Each row of a before or after table is a point. One or more steps were done to the points. Then noise was added and the rows were shuffled. The steps act on how far a point lies along the listed directions, d1 being the first. Name the steps. A step turns or swaps two directions, mirrors them in a line or flattens them onto one, adds a multiple of one to another, or multiplies one. Angles are multiples of 10 degrees, from the lower direction toward the higher: turns from -170 to 170, lines from 10 to 170 but not 90. Use the fewest steps. Two steps may share a direction if one is a turn and the other turns, adds or multiplies; they go together, in the order done. Otherwise the lowest direction goes first.

Directions:
(1): [-21  30 -57]
(2): [-47 -48  -8]
(3): [ 44 -37 -36]
Before:
[[-52  30 -12]
 [ 35  -9  16]
 [-30 -21 -21]
 [-25  47   7]
 [ 25   5  41]
 [-23 -53  27]
 [  6 -45  13]
 [ -6  32 -18]]
After, 8 rows:
[[-26 -24 -25]
 [ 53 -25   0]
 [-18  43  -8]
 [-96  65  23]
 [ 25 -62  -3]
 [-70  85  44]
 [-23 -55  28]
 [ 18  13  47]]
Steps: multiply d3 by 2.5

Directions:
(1): [  9 -25 -43 -41 -18  57  12 -65]
(2): [-43 -22  45  33  38   0  55 -48]
(3): [ -2 -23   7 -43  55  49  24  62]
(4): [ 26 -49 -20  -4 -40 -43  68  25]
(5): [ 24  46  64 -13 -52  38  34   6]
(6): [  6 -24 -18  83 -20  58  -5  25]
Before, 13 rows:
[[-13  24  19  10 -25  44   3 -61]
 [  2 -19 -26 -21  15 -11 -13  24]
 [-23 -11 -15   2  14  20  -3  -7]
 [ -2  -6  -4  22 -17 -25  16  -4]
 [ 22 -47 -42 -16  -3  42   6   8]
 [ 25  13  10  17 -37  -6  17 -20]
 [ 26   9  32   6  -9 -14  25  13]
 [ -3  20  36   4 -23  16  -1 -31]
 [  5   9 -19  15   3   9 -41   9]
 [-12  14   4   4  26  21 -24  11]
 [-26  12  26  29  -9  -5   3 -31]
 [  6 -31 -29 -25  -4 -30  18 -47]
 [  8 -27 -15  -5   7   5  18 -18]]
After, 13 rows:
[[ 13 -38 -17  38 -28  24  35 -36]
 [  7 -18   2   8  27 -44  11   1]
 [ -6  26  13  -6  19  22 -22  13]
 [ 29   2 -17  -8 -30  27 -17  54]
 [-52  -4  41  36  25 -21  26 -59]
 [  7 -21   8   3   0  17  34 -25]
 [ 43  -8 -17 -64 -32  37   8  17]
 [-33 -12   7   4  25 -22 -10 -53]
 [ 12  -3 -15  -4  -4 -43   2 -31]
 [ -7  -4  12  19 -14 -30  28 -13]
 [-47  -1   6  -6  30  -2   9 -94]
 [-21   6  20  -2   1  31  19 -14]
 [ 32  41  -8 -23 -31  11 -49  27]]
Steps: multiply d2 by 2.5; turn d5 and d6 by -140 degrees

Directions:
(1): [ 12 -13 -62 -13  17 -21  19  30 -82  30  40  51]
(2): [  8   3 -43  22  75  30 -38  20  44 -21 -42  58]
(3): [-23  50  29  81  50  30  42   0 -40  25  -2 -23]
(4): [-27  -9 -46  86 -68 -21  15  -6  37  -6  16  30]
(5): [-10 -43   7 -25   3  80  62 -27  38  35  33  32]
(6): [-25   1  61   4  18 -34 -26  67  40  36  60  27]
Before (10 x 12):
[[ 11  -9 -38 -11  20  -1   0  31 -22  17  11  51]
 [ 21  -9 -24  12  16 -15 -49  20  -5 -25 -20  15]
 [-10  -1  33   7  11   9   1  23  26   4  15   7]
 [  7   0 -18  -1  13 -34 -73  47  88 -29 -14  59]
 [  1 -23 -60  -9  45  29 -10  -4  -7  -2 -30  61]
 [  8  13  26 -15  54  36   3  25  -4  22   4  18]
 [  9  27 -14  32  -7 -54   3  46 -47  -6  15  14]
 [ 25  -2 -63 -33 -20 -48 -16   6 -61  -8   2  15]
 [-17  16  44  -5  33 -39 -39  27  24 -18  -4 -34]
 [ 19  23 -11 -26  14 -54 -68  24 -39 -18 -21 -11]]
After, 10 rows:
[[-10  -3  34   6  10   7   2  23  26   6  17   4]
 [  1 -21 -63 -10  46  30 -12  -3  -7  -2 -33  61]
 [ 12  -9 -39  -9  23   0   0  34 -21  17  12  51]
 [ 26  -1 -69 -30 -11 -45 -21   7 -57  -9  -4  22]
 [  6  14  31 -14  49  34   6  23  -7  24   6  13]
 [ 24  19 -15 -27  17 -54 -69  24 -37 -21 -25  -7]
 [  9  28 -10  31 -11 -54   7  43 -49  -5  18  12]
 [  9  -1 -25   7  26 -31 -80  47  95 -32 -23  69]
 [ 20  -9 -27  13  19 -15 -54  20  -1 -27 -21  18]
 [-17  17  44  -6  36 -39 -41  28  23 -15  -3 -36]]
Steps: add -0.3 times d3 to d2

Directions:
(1): [ 28  50  38   0  79  50  -7 -14 -41 -43 -26  40 -17  42   8 -37  -9  16
 -71  12  47 -41 -34 -54]
(2): [ 78  -4 -44  -8 -64 -51 -37 -12  16   0 -23  16  16  84 -37   5  14  44
 -54  -5   2  57  23 -42]
(3): [ 56 -47  19  29  43  44 -45  30   4 -12 -62   6 -35 -59 -48  80 -13 -35
   5 -24   0  27  48 -27]
Before, 13 rows:
[[-15   4 -25 -20 -72 -63  32   1  21  42  50 -16  35  28  12 -31  16  22
   22   7 -26  26  -1  26]
 [ 25  -2   0  -2  18   7 -29  13  15  -7 -18  -5 -13  -1 -20  18 -11   0
  -12  -7   4  36  17 -20]
 [ 31   0 -13  -3   8 -18 -17  -1  -8   4 -18   2  10  39  -7  -3   6  22
  -24  -2  14   3  -5 -21]
 [ 35  -6  10  28  35  41 -17   5  -6 -20 -28   9 -23 -19  -5  11  -6  -4
   -4  -9  18  -6  10 -18]
 [ 28 -13   6   1   4  20 -13   9   2   9 -31   7 -22 -29 -27  41   0 -22
   -5 -16   3  27  24  -4]
 [  5  -1   2  13 -10  -9 -10   5  31  -2  -2  -3   3   5 -18   9   5  -3
  -14   4   1  -3  17 -11]
 [ 16  56  -9 -14 -15  -3   9 -37 -28 -16  15  27  39  95  13 -54   8  40
  -60  16  13 -25 -41 -24]
 [-13  35  14  -6   0  10  13 -10  -8   0   7  13   6  31  27 -35  -5  36
  -12  11  -1 -25 -32  10]
 [-24  42 -18 -26 -46 -20  29 -32   4   2  35 -13  27  58  23 -54  17  26
   -5  25  -5 -21 -35  30]
 [ 46 -10  11   1  14  29 -21  11  -9 -15 -37  20 -15  22 -26  38 -24  19
  -53   8  20  -1  17 -42]
 [ 28  15  15  -4  15  16 -17  -5 -22 -29 -26   9 -12   1  -4  -4  -8  -7
  -16   8  15  -3  -3 -23]
 [-16 -18 -36  -1 -49 -57  11  -1  25  32  14 -19  21  23   3 -17  16   6
   -4  10 -19  26  11   6]
 [-48   7  27   2  48  34  14   9   9   3  20  -3  -6 -36  36 -11 -13 -26
   46   0   6 -38 -12  41]]
After, 13 rows:
[[  4 -31 -21  22 -25   0  -2   8  18  10   0 -18  -6 -34  -2  20   3  -8
   41 -12 -13  15  24  21]
 [ 83  -2  14  23  33  46 -46   0 -22 -28 -58  33  -1  20 -46  46  -7  -3
  -51 -16  10  10  17 -57]
 [ 20 -46 -19  -1 -54 -16 -12  17  24  20 -12  -9   3  -5 -29  60 -15   7
    1   3 -18  28  37   1]
 [ -3   1   0  10 -18 -17  -3   1  32   3   8  -3   8  11 -11   0   8   2
  -13   8   2  -5  14  -5]
 [  4  21  -8  -3   6 -19   7 -11  -4   3  -2  11   9  57  13 -47   9  19
  -57  18  14  -5 -17 -33]
 [ 27  54  20 -17  23   2  16  -9 -23 -10  14  28  10  63  12 -60   4  34
  -54  17  29 -18 -33 -39]
 [-15  -3 -19 -15 -52 -25  13  -3  15  34  17 -12   7 -10  -4   9  13  -9
   17  -9 -16  27  10  28]
 [ 45  38  26   1  45  55 -14 -13 -21 -36 -35  21 -15  38 -13 -12   0   8
  -53  11  29 -31 -19 -30]
 [ 18 -16  -1  -1 -21  -4 -19   9   0 -11 -20 -11  -8 -26 -16  23  -7 -19
   22  -2  -7  22  22   3]
 [ 23   6  30  12  35  40 -20  10  -8 -11 -37  21 -18  -8  -4  14 -13  13
  -14  -5   1 -11  -3 -13]
 [ 36 -18 -19  -1   3 -21 -23   8  -2  11 -24  -3   8  19 -15  16   6  13
   -7  -8   7  15  10 -16]
 [ -3  -8 -19 -10 -22 -21 -14  10  26   9   7 -20   4   1 -13   6  -2   7
   12  -2 -13  43  13   8]
 [-44   6  31   6  56  40  11  11   6   0  13   0 -10 -36  34  -7 -16 -27
   40  -1  10 -39 -10  34]]
Steps: turn d1 and d3 by 100 degrees
